Rows are points. The last column is the point's height on a tilted bowl or saddle (a function of degree 2), plus a little noise. Count its main directions that bend up, bend down and stay straight.

Points (17 x 4):
[[ 31.7 -30.9 -24.5 -49.7]
 [  1.1   7.8 -15.5  -6.5]
 [ 19.6  14.3  12.1  -7.2]
 [ -9.5 -30.6 -17.4  -9.1]
 [-13.1   7.2 -17.4  -2.3]
 [  0.6 -20.3  -5.4  -4.9]
 [-13.0   5.4 -12.3  -0.7]
 [-21.3   6.1  32.0 -15.7]
 [ 26.2  11.4   8.3 -11.3]
 [-44.4  19.7  29.7 -46.7]
 [-22.3  -6.6   0.9  -0.8]
 [-13.3  11.0  -1.2  -3.0]
 [-19.7 -27.3  10.4 -13.6]
 [ -0.9   7.7  21.4  -1.3]
 [-27.3  11.8  -2.8  -7.3]
 [  4.1 -26.3  -6.3 -10.8]
 [-23.0   8.2  26.5 -14.3]]
Directions: 0 up, 2 down, 1 straight

Points (15 x 4):
[[-18.8   6.6  21.3  -3.0]
 [-32.1  -9.8   1.0 -12.4]
 [ 32.9   0.1 -11.1   3.1]
 [-12.0  21.4  19.1  -5.3]
 [-21.3  22.4 -12.0 -13.3]
 [ 11.7 -15.5 -30.3 -15.7]
 [-29.5 -16.2  40.6  28.2]
 [-42.7  -3.7 -25.0 -58.8]
 [-14.0  19.7   1.9  -5.9]
 [ -2.7  -4.7  -6.6  -9.2]
 [-16.3 -17.6   1.1  -4.9]
 [ -5.5  19.1   4.1  -2.4]
 [ 13.9 -12.9  -2.4  -4.2]
 [ 24.7  20.9  -1.1   8.0]
 [ 14.6 -14.1  10.3  -3.0]]
Directions: 1 up, 1 down, 1 straight

Points, 26 rows:
[[ 12.1  -0.4  -4.1 -18.9   8.8]
 [-21.9  12.8   6.6   0.4  -0.8]
 [  2.5   5.8  21.7  23.1  -6.7]
 [ 14.4  -9.4   0.6   3.9  15.9]
 [-29.9  11.2 -33.4   8.9  11.8]
 [ -5.5   9.6  21.8   3.6   3.7]
 [-46.1  14.9  -6.5  25.6 -32.4]
 [-11.2 -14.2 -10.9 -31.4  -6.9]
 [ -2.5  -1.4 -47.5  13.3  27.1]
 [ -9.7   4.1   9.4   8.6   5.6]
 [  3.2 -14.1  17.3  23.0  -4.0]
 [ 33.2 -16.0  24.6 -17.9   6.2]
 [-10.0  14.7  18.4   2.8   3.3]
 [  4.6   5.7  16.5  19.1   1.0]
 [ -7.8  -3.5  15.9  -0.1   5.5]
 [ 13.1 -61.1 -10.5  17.0  19.5]
 [-23.5  10.9 -21.2  -9.0   5.4]
 [  5.0   1.3   0.8  17.5  10.5]
 [ -3.1 -24.7   0.4 -36.7  -6.7]
 [ -5.8   2.2   3.2 -14.4   8.7]
 [-13.1  12.1 -12.5  17.9  12.0]
 [-59.1  18.7  -6.7 -32.0 -71.0]
 [-19.2  -9.2 -18.9 -11.7   6.8]
 [-10.8 -10.7   0.1  13.0   7.8]
 [  1.0 -24.6 -17.3  -4.8  20.7]
 [ 22.9   5.5 -23.7  27.8   5.6]]
Directions: 0 up, 2 down, 2 straight

Points (38 x 7):
[[-20.6  21.5  11.8  22.8  20.3 -26.1 -24.6]
 [-31.4  14.0 -14.5 -14.0   2.3   1.3 -10.1]
 [  0.0  -8.0 -30.9 -13.8   3.2  13.2  -3.5]
 [-27.2 -21.2  14.2  23.5   3.6 -21.3 -11.4]
 [ -6.3  56.4  35.5  26.5 -22.2  13.5 -55.9]
 [  0.3   7.0  14.8   8.5   7.3 -38.0 -20.3]
 [ 14.9 -15.8 -22.9 -12.7   9.5  -7.8  -6.0]
 [-36.3  -4.1  22.0 -32.3  -6.3   8.7 -20.3]
 [-19.1  -6.1 -18.4  -6.3  11.8  14.9  -2.1]
 [  2.2   2.8  -0.4  -1.8   2.5 -19.0  -5.1]
 [-20.8  25.6 -18.5  14.8   9.6  -2.5 -10.4]
 [ 10.2   8.0 -11.7   0.0   1.8   2.2  -2.5]
 [ 36.8  -3.2 -26.4   5.4  28.2  -4.0 -22.3]
 [ 18.2 -10.1   8.2  -1.5  16.3 -14.0  -9.9]
 [  0.1  -6.4  18.6  -7.8 -48.5 -35.3 -32.3]
 [-28.7 -22.5  -0.1   2.6  -5.2   2.5  -1.6]
 [ 39.3   2.4 -20.8   1.1  16.5  26.5 -19.9]
 [ 48.2  28.7 -10.3   9.1   3.8  -9.8 -30.8]
 [ -4.2  25.2  -6.5  16.9 -39.4 -12.5 -19.6]
 [-14.6 -21.0 -20.6  -2.4 -32.3  -2.6  -7.6]
 [ 25.1   6.0 -10.2  16.5  29.6 -20.3 -22.6]
 [  3.6   5.3 -23.3  33.4  -7.4  16.1  -6.7]
 [ 25.1 -22.8  -7.4  -1.3   1.7  17.5  -6.5]
 [  7.2   4.6   7.1   2.4 -15.0   9.4  -4.8]
 [ 23.3  22.3  -5.2 -10.1  -2.5   1.6 -13.6]
 [-15.2  10.6  13.4  22.9  -7.4  -0.8  -8.1]
 [-41.0  10.3  -6.2 -20.9  25.8   1.2 -23.8]
 [  0.6 -23.5  -1.4   9.4 -31.1 -25.0 -12.9]
 [ -6.5   0.9   4.8  -8.0  -0.5 -26.4  -8.8]
 [-43.3  41.0 -21.4  19.2  40.3  21.1 -44.3]
 [  1.2 -16.5 -29.2   1.8   8.2  21.7  -3.2]
 [-14.9  -7.8  12.5  18.1   9.5 -28.7 -12.0]
 [-21.0   9.8   8.4  22.5   2.7  24.0  -8.1]
 [  1.8  22.0  -5.1   2.5 -17.1 -35.6 -18.3]
 [ 11.8  -5.1  -7.2   4.3 -16.1  13.9  -2.7]
 [ 10.3   9.2 -24.7 -10.9 -16.8   0.8  -6.0]
 [ 10.9  -7.1   5.5   1.6   7.3 -12.9  -4.7]
 [-21.8 -15.6 -26.7 -26.4  -4.9 -33.6 -17.9]]
Directions: 0 up, 6 down, 0 straight
